Rows are points. The ring and each string are closed loops that go straight from each point to the next, and from the last back to the first. Before rounding, they use only three directions, however many columns there are. How many times does the string pass through the ring? Passing back the other way cancels.

Ring (8 x 4)
[[ 2.22  0.36 -0.36 -0.61]
 [ 1.22  1.91  0.65  1.28]
 [-0.21  1.97  1.88  2.56]
 [-1.36  0.19  2.70  2.41]
 [-1.76 -1.83  2.36  1.29]
 [-1.49 -3.75  1.00 -0.51]
 [ 0.09 -3.88 -0.48 -2.01]
 [ 1.91 -1.87 -0.86 -1.97]]
String (18 x 4)
[[-1.21 -2.46  3.13  0.82]
 [-0.10 -2.27  1.88 -0.13]
 [-0.59 -1.61  0.65  0.17]
 [-2.78 -4.47 -0.81 -0.78]
 [-1.27 -5.80 -1.43 -2.71]
 [ 0.82 -5.12 -1.64 -3.60]
 [-0.27 -3.21 -2.07 -1.90]
 [-0.81 -1.70 -1.29 -0.39]
 [ 1.54 -0.76  0.71 -0.55]
 [ 4.08  0.47  1.03 -1.19]
 [ 3.66  2.85 -0.13  0.15]
 [ 0.01  2.18 -0.30  1.85]
 [ 0.43  3.64  1.07  2.95]
 [ 0.95  3.24  2.63  2.91]
 [-1.13  2.67  2.72  3.82]
 [-2.53  0.81  1.95  3.24]
 [-3.64 -0.42  1.42  2.96]
 [-3.35 -1.41  3.37  2.82]]
Times through: 0
